Rows are points. A path goes straight from each point to the next, and from the last back to the first. The post is the endless flat space through its rows: a point in 2 columns, a line in 3, a plane in 4, and so on, so that a path can go around it. How many times does the path go around the post? Going back the other way cancels.

Post, one row:
[-20 -6]
Path:
[-15 22]
[17 7]
[25 -10]
[21 42]
[-51 16]
[-87 -3]
Times around: 0

Post, 8 rows:
[13 -13 -20 26 64 4 40 -41 -38]
[44 -28 3 6 49 28 -22 -82 39]
[6 9 16 20 -23 -50 9 -36 -14]
[17 -45 56 42 -41 24 -25 58 -29]
[41 -65 40 36 66 17 26 96 40]
[-24 -17 -7 20 28 -2 -84 11 -69]
[-29 28 -67 47 0 14 -2 -2 35]
[-34 54 -8 -21 -25 -14 6 -36 -16]
Path (26 x 9):
[32 19 -31 24 64 -1 -9 57 -21]
[16 5 -14 48 10 -8 -4 -11 29]
[-2 38 13 53 29 25 2 -39 -47]
[-5 8 -15 52 -5 -4 -14 64 -56]
[20 -5 -19 -10 35 -15 -45 31 -24]
[-8 -3 46 -44 -17 -45 7 0 -49]
[-29 -40 12 51 -18 -8 20 -10 -58]
[-15 19 -23 26 30 -69 -24 -49 76]
[3 22 -9 46 19 24 37 -36 -25]
[22 42 16 -5 8 -39 -12 56 -3]
[25 -21 -25 -10 57 -3 15 -11 -22]
[44 -15 -23 7 66 32 -41 2 -4]
[29 -11 2 37 40 2 -15 4 38]
[-14 -24 55 52 -14 13 -60 0 -38]
[-23 -40 55 -3 -5 -32 -52 -25 -20]
[-11 -20 28 -30 -28 -15 -31 -39 1]
[-34 6 -9 -1 19 24 -29 -8 17]
[0 -14 18 35 51 -42 21 -14 -30]
[-32 37 14 18 26 3 3 35 8]
[32 48 -43 2 85 9 12 -1 48]
[30 -1 2 -11 49 12 -2 80 -11]
[55 21 -17 -16 3 22 50 -46 -62]
[-16 47 9 27 -44 -8 -3 68 -12]
[-24 33 -36 46 6 45 41 -29 28]
[-46 8 12 25 -12 16 -45 -21 -34]
[9 7 28 50 24 -34 -6 -4 -16]
Times around: 1

Post, 17 rows:
[36 -51 14 -66 -11 -65 -37 -7 16 -40 -14 -15 8 4 8 1 13 -16]
[-54 14 -33 13 -20 -26 -14 -26 18 -9 16 -34 40 32 -31 -7 -54 -39]
[51 -58 -22 -74 -1 -27 -77 -29 -18 11 -26 20 45 20 -41 -29 16 -6]
[8 8 -15 -49 -25 -61 -27 62 -15 -38 -39 6 22 -28 -36 -4 19 -58]
[42 -32 -36 -74 -8 -63 -59 8 -37 22 -4 22 6 -26 31 -7 -35 -13]
[3 -24 -40 -55 32 -83 -65 64 -34 -22 20 -14 20 17 -5 -30 50 -4]
[-68 7 15 47 48 51 11 1 46 13 30 6 10 -28 -43 -18 -54 -87]
[2 33 -25 6 -2 40 40 -52 51 13 -16 -7 -1 -50 -15 -69 -27 32]
[2 15 -51 32 -18 31 17 -85 48 -3 -31 19 -26 -3 25 -59 21 -41]
[-37 28 10 -30 -28 62 30 -30 45 38 10 27 16 16 15 -18 -4 -17]
[-26 1 13 42 20 -27 -49 43 -9 26 10 -47 38 -9 -21 64 13 -31]
[-45 8 -13 5 32 60 -30 13 5 -46 -10 -11 35 2 8 37 -39 -37]
[-28 -23 -22 -23 44 -66 -7 4 -3 -8 -14 28 37 6 -21 59 -9 -15]
[-34 34 -52 -20 -23 41 10 -95 -5 -2 40 -11 -41 -77 -18 -87 26 -22]
[-54 -41 11 34 13 7 33 33 -40 -11 -22 -11 19 28 -34 33 -40 -41]
[-69 1 15 35 -20 36 -13 -60 32 1 -16 42 24 -42 25 -64 -23 -6]
[-24 -16 10 32 -28 12 -24 -3 32 -7 17 48 -20 29 -37 15 -45 16]
Path:
[-28 -52 -10 2 50 25 -40 19 17 7 -30 10 27 32 -23 -22 -51 9]
[-39 -28 45 -26 5 -29 -70 16 -9 6 11 19 19 -4 -7 5 7 16]
[1 -2 -40 46 10 19 -32 -73 31 -34 -33 -70 33 57 -9 -18 -24 -55]
[-21 -8 44 1 22 -34 -24 16 70 38 -8 59 -30 -28 -30 -2 0 69]
[-36 -56 7 -21 19 8 -56 -31 35 -30 24 28 -12 43 -36 -48 19 -58]
[6 6 -47 -7 2 -50 -95 -48 2 -19 -21 1 -1 6 11 -22 -36 -2]
[-29 -12 -44 -21 51 23 -22 10 28 -5 6 -23 -40 -10 16 -35 1 -7]
[-53 -25 -20 -20 -16 -9 -41 -15 -9 3 24 38 -5 20 2 38 34 -35]
[-4 -21 -49 16 -28 -42 4 51 -21 -2 -14 8 15 -7 -30 26 -16 -43]
[25 0 -10 17 3 -45 1 40 -45 -6 12 2 12 -38 7 45 6 -45]
[-28 5 16 -35 35 -33 -42 -19 30 -12 8 37 44 -12 19 14 -46 -25]
[-42 11 38 -102 6 78 -10 -37 -28 11 8 1 35 49 -3 46 49 -74]
[-42 -5 -22 16 38 32 -39 -36 9 -4 -31 -24 7 -47 26 23 -27 -9]
[-22 6 -34 -24 25 -23 -28 -4 -16 -13 -33 -30 -3 28 -29 27 19 -84]
[-22 -25 51 40 45 67 24 9 -41 15 -9 -8 -12 12 -8 39 -15 -31]
[-20 -32 -24 22 18 -23 12 -14 -34 -42 -37 34 4 37 3 -28 19 -30]
[7 -5 -47 -5 26 36 -18 -15 4 -9 50 63 10 -1 6 -28 20 -30]
[-44 -1 -48 -4 -32 -9 -6 8 32 -27 16 8 32 -32 -38 -31 -17 -10]
[-18 -37 -34 -8 30 26 19 -54 -25 -66 54 3 9 -9 -14 -34 -30 -38]
[21 -43 14 -5 -29 27 -55 21 -13 -13 -23 12 29 -25 19 -17 -67 5]
[-3 -21 -25 -56 13 38 -40 -52 62 -63 -50 -32 72 -17 55 -23 -51 -26]
Times around: 0
